Rows are points. Two turns around zero, p and q, are shown by what they do to some points. Write where each new point lands after one turn and then the other. Backwards means that the second turn is done in reverse. Each puzzle has new turns, and all numbers are rounded.

Turn p:
[ 1.07 -1.39] => [0.70 1.61]
[-1.44  0.30] => [ 0.44 -1.40]
[ 2.03 -0.43] => [-0.61  1.98]
[-1.67  1.53] => [-0.53 -2.20]
Turn q:
[2.54 0.19] => [1.98 1.60]
[-1.01  0.48] => [-1.10 -0.18]
[-0.04 -2.39] => [ 1.33 -1.99]
[-1.31  1.78] => [-2.09  0.72]
[-0.19 -0.06] => [-0.12 -0.16]
Where do these land?
p, then q: [-1.01  2.43] => [-0.17 -2.63]
p, then q: [ 0.02 -1.16] => [0.49 1.05]
p, then q: [-0.17 -2.09] => [1.08 1.80]
q, then p: [1.16 0.82] => [-1.40 -0.22]

Turn p:
[ 1.93  0.49 -0.42] => [ 0.56 -0.74  1.81]
[-0.12 -1.06 -0.28] => [ 0.67  0.85 -0.21]
[-0.26  1.68  0.39] => [-1.33 -1.12  0.04]
[-1.01 -1.45 -1.19] => [ 0.21  2.08 -0.41]
[-2.42  0.35  2.93] => [-0.73 -1.36 -3.49]
[ 1.88 -0.01 -1.42] => [0.62 0.29 2.25]
Turn q:
[ 0.36 -0.67 -1.91] => [ 1.63  1.26 -0.05]
[-0.72  0.94  0.02] => [-0.76  0.28  0.86]
[0.58 0.82 0.99] => [-0.38 -1.26  0.50]
[-1.62  1.36  1.29] => [-2.33 -0.11  0.85]
[0.90 1.37 0.68] => [-0.08 -1.37  1.13]
[ 0.50 -3.83 -1.07] => [ 1.92  1.20 -3.31]
Where do these land?
p, then q: [0.05 1.93 1.81] => [ 0.21  1.50 -2.17]
p, then q: [-1.80 -0.27 -1.76] => [-1.27  0.67  2.09]
p, then q: [ 0.77 -0.95 -0.62] => [ 0.14 -1.28  0.47]
q, then p backwards: [ 2.55 -1.02 -0.72] => [ 1.33 -1.63  1.90]
p, then q: [-1.58  0.30  1.28] => [0.75 1.91 0.09]

Turn p:
[-1.42  0.47  2.72 -0.67] => [-0.92 -1.48 -2.61 -0.47]
[ 1.98 -1.19 -1.82 -0.13] => [ 0.13  2.17  1.95 -0.39]
[ 0.61  2.31 -0.48 -0.10] => [-0.45 -1.77  1.60 -0.28]
[ 1.38 -0.67 -0.29  1.40] => [ 1.43  0.86  0.73 -1.04]
[-2.55 -0.92 -0.13 -0.49] => [-0.17  0.22 -1.66  2.18]
Turn q:
[-1.12  2.12  1.08 -0.69] => [2.39 0.60 1.14 0.21]
[ 1.13 -2.08 -0.20 -0.94] => [-2.44  0.67  0.11  0.32]
[-0.80 -1.46  0.87 -0.03] => [-0.44  0.88 -0.87  1.34]
[-1.55  2.27 -1.09 -0.28] => [ 2.35  0.46  0.04 -1.76]
[ 2.34 -0.86 -0.66  1.94] => [-1.86 -2.60 -0.42 -0.10]
Where do these land?
p, then q: [-1.16 -1.68 -1.23  2.33] => [-0.58 -3.00  1.18 -0.60]
p, then q: [-0.94 -1.34  1.22 -0.12] => [ 0.04 -0.26 -0.34 -2.00]
p, then q backwards: [ 0.01  1.25  1.83 -1.59] => [ 1.48 -1.18 -1.63  1.10]
q, then p: [-0.02  1.41 -0.44 -1.69] => [-1.49 -0.89 -0.40 -1.37]
q, then p: [ 1.17  0.43  1.38 -1.96] => [ 0.38 -1.60 -1.72 -1.28]
q, then p: [-0.13 -1.87 -1.20  1.37] => [0.15 0.69 0.66 2.43]
p, then q: [ 1.07  1.79 -1.55  1.66] => [-1.21 -0.34  1.15  2.57]

Turn p:
[-0.74 -2.99 -0.93 -0.60 -0.20 -0.60] => [ 1.87 -0.36 -2.43 -0.13  1.14 -0.52]
[-2.24  2.51  1.25  0.17 -1.07  0.37] => [-3.40  0.00  0.72  0.30  1.23  0.71]
[ 0.06  1.70  0.40  0.33 -1.25  0.64] => [-1.98 -0.13  0.36  0.09 -0.90  0.51]
[-1.24 -0.82 -2.62  0.03 -0.85 -0.61] => [ 0.59 -2.59 -1.52  0.41  0.72  0.33]
[ 0.09  0.29  1.33  1.43 -0.61  1.56] => [-1.23  1.01  0.06 -1.65 -0.64  1.02]
[-0.55  1.42  0.21 -1.27 -1.00  1.24] => [-1.65  0.43 -0.21  1.47 -0.27  1.15]
[ 1.41 -0.88  0.03  0.28  2.73  0.00] => [ 2.62  0.89  1.52 -0.54 -0.13 -0.08]
[ 3.21 -1.23  0.34 -0.36  2.25 -2.60] => [ 3.17  0.75  1.51  0.03 -1.14 -3.12]
Turn q:
[-0.51 -0.11 -0.41 -0.69  1.62 -0.92] => [-0.73  1.44 -0.01 -0.79  0.15 -1.06]
[-0.04  0.21 -0.16  0.23  1.55  2.16] => [-0.58 -0.62  2.17 -0.18 -1.00 -0.86]
[-0.06 -0.03 -1.38  1.69  0.51 -0.59] => [-0.55  0.26  0.41  1.41  1.44 -0.89]
[1.51 0.54 0.54 1.36 2.46 0.55] => [-2.19 -1.54  1.07 -0.68  0.59 -1.40]
[ 1.39  2.31 -0.35  0.05 -1.21  0.34] => [ 0.61 -1.98 -1.41  0.97 -0.87 -1.00]
[-2.35 -0.17  1.27 -0.74 -0.40 -0.76] => [-0.57  1.91 -0.66 -0.03 -1.13  1.66]
[ 0.07 -2.08  0.91 -2.97 -0.05 -2.20] => [ 1.05  2.07 -1.52 -3.13  0.68  0.94]
[-0.02 -0.66 -0.42  1.07 -4.48  1.42] => [ 2.96 -1.53 -0.05  2.44  0.13  2.60]
Where do these land?
p, then q backwards: [ 1.60  2.31 -1.00  0.34 -1.32 -2.33] => [ 0.77  2.63 -0.22  0.83  1.48  2.40]
q, then p: [ 0.63  0.71  0.79  0.82  0.93 -0.35] => [ 0.26 -0.37 -0.66  0.00  1.59  0.05]
p, then q: [-1.11 -0.98  0.54  1.27  0.18  0.98] => [ 0.56  0.35  0.62 -0.99 -1.34 -1.22]
q, then p: [ 1.43 -0.36  0.31 -1.55  0.69  2.39] => [ 0.06  1.92 -1.74  0.94 -0.59 -1.70]
q, then p: [ 0.71 -2.32  0.14 -1.20 -1.36  3.20] => [ 0.32  3.57 -0.91  0.02 -2.38 -0.35]
p, then q backwards: [-1.54  1.25 -0.05  1.05  0.83  1.55] => [-0.19 -1.97  1.68  1.12  0.11  0.31]
p, then q: [-1.03 -1.02 -0.06 -2.22  0.89 -2.88] => [-2.36  0.16 -0.59 -0.14  2.80 -1.52]
p, then q: [-0.36 -0.10  1.12 -1.52 -0.38 -1.49] => [-1.51  0.80 -0.92  0.97  0.88 -0.76]
q, then p: [-0.33  0.51 -1.79  3.01 -0.47 -1.08] => [ 0.76 -1.06  1.91 -2.71  1.14  0.13]
